Every row gives one point. Two turns around zero, p and q, are shown by what they do to some points. Where does a point land after both, in the order given? Backwards means that the second turn is done in reverse. Each puzzle has new turns, and all numbers are rounded.
In the rows, zero is written as 128.

Turn p:
[109 150 134] -> [116 148 146]
[135 136 188] -> [171 136 170]
[103 113  95] -> [ 89 111 117]
[166 114  96] -> [138 119  78]
Turn q:
[ 98  97 127] -> [ 99 100 114]
[106 162 163] -> [ 99 154 165]
[160  97 128] -> [159  96 127]
[149 157  94] -> [156 163 107]
Where do these land?
p, then q backwards: [133 118 117] -> [124 116 119]
q, then p backwards: [ 91 130  99] -> [128 138  82]
p, then q: [107 110  84] -> [ 91 116  94]
q, then p backwards: [155 152 151] -> [126 145 167]
p, then q backwards: [153 131 190] -> [191 141 145]

Turn p:
[144  87 139 147 172  87] -> [162  90 118 155 137  78]
[119 113 176 108 134 101] -> [121 111 156 109 124  80]
[109 113  93 160  96 136] -> [121 136 115 165  89 155]
[149 153 126 164 119 170] -> [136 152 148 154 152 172]
[146 141 108 110  96 164] -> [137 149 131 104 118 176]
[153 184 114 118  88 132] -> [131 196 126 104 132 151]
[118  82 146 109 170  92] -> [137  73 119 121 126  76]
[ 87 152 121 108 150 142] -> [ 80 118 110 113 147 136]
Turn q:
[ 91 122 102 156 128 153] -> [ 92 136 104 155 107 147]
[ 99 125 101 132  84 132] -> [ 98 134 121 140  87 101]
[114  98 127 119 160 114] -> [119  97 106 131 157 130]
[122 149 177 138 169 152] -> [117 141 156 120 167 178]
[146 128 145 163 102 129] -> [144 138 159 160 115 128]
[179 160  93  94 137  76] -> [189 151  96  90 143  85]
[ 81 129 106  92 138 104] -> [ 87 124  93 104 144  98]
[156 152 126 161 102 131] -> [156 161 146 149 105 128]
[163  88 175  97 131 161] -> [148  70 172 103 127 157]
Where do these land?
q, then p: [173 122  72 129 159 150] -> [175 143 104 117 116 186]
p, then q backwards: [145 101 175  92  97 106] -> [158 140 145  86  75 128]
p, then q: [ 92 121 153 176 143 121] -> [106 133 135 185 155 127]
q, then p backwards: [ 96 109  68 115  86 134] -> [ 75 103 101 115 112  79]
q, then p backwards: [153 137 112 144 101 166] -> [137 104 113 134  78 131]
q, then p: [130 116 129 111 133 119] -> [137 112 120 122 122 119]
q, then p: [122 163 133 104 128 155] -> [103 135 135  87 132 139]
q, then p: [104 120 135 110 159 128] -> [112  93 109 123 133 134]
p, then q: [136 164 175 171 147  74] -> [144 173 124 155 201 108]

Turn p:
[130  94 107 120 134  80 140 138] -> [133  83 111 103  93 119 126 128]
[106  97 118 107  98 108 113 119] -> [126 112 155 112  88 142 135 107]
[119 132  92 129 112 125 144  90] -> [152 136 123 105 128 124 143  84]
[103 112 127 109 169 157 143 145] -> [110 110 121 105 162 164 138 149]
[152  92 149 150 126 150 101 143] -> [140 105 148 170 132 147  98 142]
[131 137 101 138  38 163 132 130] -> [160 181 124 160  88 170 133  84]
[124 132 170 147 167 100 137 134] -> [105 100 124 143 145  90 145 160]
[147 168 124 107 122 143 119 140] -> [124 175 122 121 129 127 109 143]
[118 209 125 146 162 169 110 131] -> [ 87 188 110 136 191 114 111 122]
[151 107 167 125 151  86 141 110] -> [145  91 143 125 123  84 141 163]
Turn q:
[130  95 141 144 157 201 119 140] -> [165  62 127 124 155 150 126 158]
[138 107 149 149 135 125  94 153] -> [127 104 173 124 130 115 130 149]
[100 111 148 115 110 117 117 118] -> [109 125 140  93 121 139 116 113]
[135 152  90 160 102 108 181 141] -> [106 145  90 177  80 123 140 136]
[137 225 147 146 123 119  96 134] -> [103 183 169 189 166 157 127 130]
[144 127 137 110 110 135  92 126] -> [150 146 159 109 130 140 124 135]
[135  95 152 104 144 124 150  97] -> [141 109 116  94 133 120 153  90]
[141 111 131  98 113 130 113 152] -> [140 141 139  94 123 126 138 155]
[105 137 118 110 117 128 162 144] -> [104 139  89 119 122 137 133 140]
[143 132  71 153 166 107 115 149] -> [139 132 121 168 130  67 104 152]
[100 115 125 120 132 115 170  54] -> [124 118  85 116 116 133 118  50]
Where do these land?
q, then p backwards: [190 116 151 146 119 127 158 103] -> [109 102 140 145  78 117 164  96]
p, then q: [120 138 145  90 137 121  99  88] -> [ 99 142 145  99 158 136 159 110]
q, then p: [118 118 143 154 123 112 139 144] -> [119 112 134 138 113 142 156 119]
q, then p: [ 63 173 116 136 100 150 143 147] -> [ 77 144 125 137 156 179 110  87]
q, then p backwards: [143 138 118  81 135  90 135 175] -> [127 191 153 100 141 113 153 123]
p, then q: [141 142  99 121 111  92 124 151] -> [130 167 133 119  99 135  99 132]
q, then p backwards: [143 118 148 121  82 143 129 118] -> [116 104 119  94  95 138 138 128]
q, then p backwards: [ 83  89 107 162 178 172 127  98] -> [157  75  89 175 179 114 114 137]
p, then q: [152 120 125 142 166 145  98 127] -> [136 110 162 121 156 100 111 134]

Turn p:
[159 145 107 104 145 151 127 125 144] -> [158 151 118  97 125 124 126 103 142]
[109  77 155  99 154 132 124 130  97] -> [146  75 158 119 161 138 137 130 100]
[132 177 170  93 129 164  95 155 141] -> [130 180 186  96 150 130  97 122 137]
[154 113  67 166  85 125 161 120  88] -> [129 124  65 138  62 151 143 141  92]
[ 87 114 126 168 150 120  87 126 117] -> [ 99 117 110 165 176 131 113 120 105]
[ 96 117 115 113 127 159 111 155 173] -> [111 126 123 101 161 166 107 123 167]
[ 89 106 127 106 129 116  92  86 109] -> [ 98  79 135 123 143 108 107  97 103]
[138 160 136 113 136 157 182 103 151] -> [129 154 145 103 106 124 181 104 158]
[175 145  94 147 117  78 147 117 116] -> [149 139  85 146  80  86 132 147 122]
[154  92 198 130 133 103 126 117 143] -> [161  98 183 176 127 117 127 133 147]
[114 161 113 169 103 101 157 175 129] -> [ 98 165 100 143 116 133 139 191 136]
Turn q:
[110 146 131 158  78 111 126 120 142] -> [114 154 131 132  89 112 140  97 156]
[101  91 102 108 139 139  76 142  96] -> [ 93 100 114 111 119 106  79 158  97]
[184 174 137 115 110 115 144 129  74] -> [193 119 142 153 125  90 154 105  91]
[ 94  88 160 104 154 172 118 172 135] -> [ 97 109 150  98 119 166 126 195 110]
[122  98  80 148 162 152 151 184 111] -> [113 111  69 158 131 139 138 191 114]
[134 155 121 151 152  95 107 121 168] -> [132 173 129 134 159 112 111 127 167]
[181 152 111 127 106 147 129 118 140] -> [185 141 103 113 120 128 132 109 129]
[ 96 177 146 112 122 112 146  88 132] -> [114 164 164 142 138 139 135  76 111]
[145  80 143  98  88  95 132  97 159] -> [117  91 133  71 140 119 147  85 162]
[112 119 149 160 171 141 151 109 123] -> [121 117 146 170 141 170 117 138 145]
Where do these land?
p, then q: [136 133 143 143  93  79 195 167  63] -> [122 112 118 150  77  90 212 172 106]
q, then p: [117 105 128 129 154 149 154 124 170] -> [129 144 125  97 156 163 143 107 144]
q, then p: [ 94 135 125 118 145 176 119  82 118] -> [112 139 146 127 137 155 101  84  84]
q, then p: [114 135 144  92 161 117  97 100 143] -> [133 130 165 122 173 102 116 107 112]
p, then q: [160 147 138 129  85 120 149 146 204] -> [138 194 124  75 106 134 150 128 169]
q, then p: [136 110 109  96 138 169  78 122 106] -> [149 108 129 105 137 132  72 130  84]
p, then q backwards: [137 143 107 110 132 173 117 142 127] -> [132 144 121 102 121 151 120 107 165]
p, then q: [102 143 126 162 106  99 150 183 108] -> [106 156 112 151 102 115 156 184 105]
p, then q: [130 113  92 112 136 104 104 109 135] -> [113 111 102 112 149 103 102 116 137]
p, then q backwards: [140 107 160 134 154 101  95 124  79] -> [146 150 132 105 161 121 123 127  64]
q, then p: [165 147 109 136 160 130  97 107 122] -> [164 148 110 146 141 104  93 112 119]
q, then p backwards: [105 118 154 175  73 120 183 131 162] -> [123 133 134 152 104 156 199  91 176]
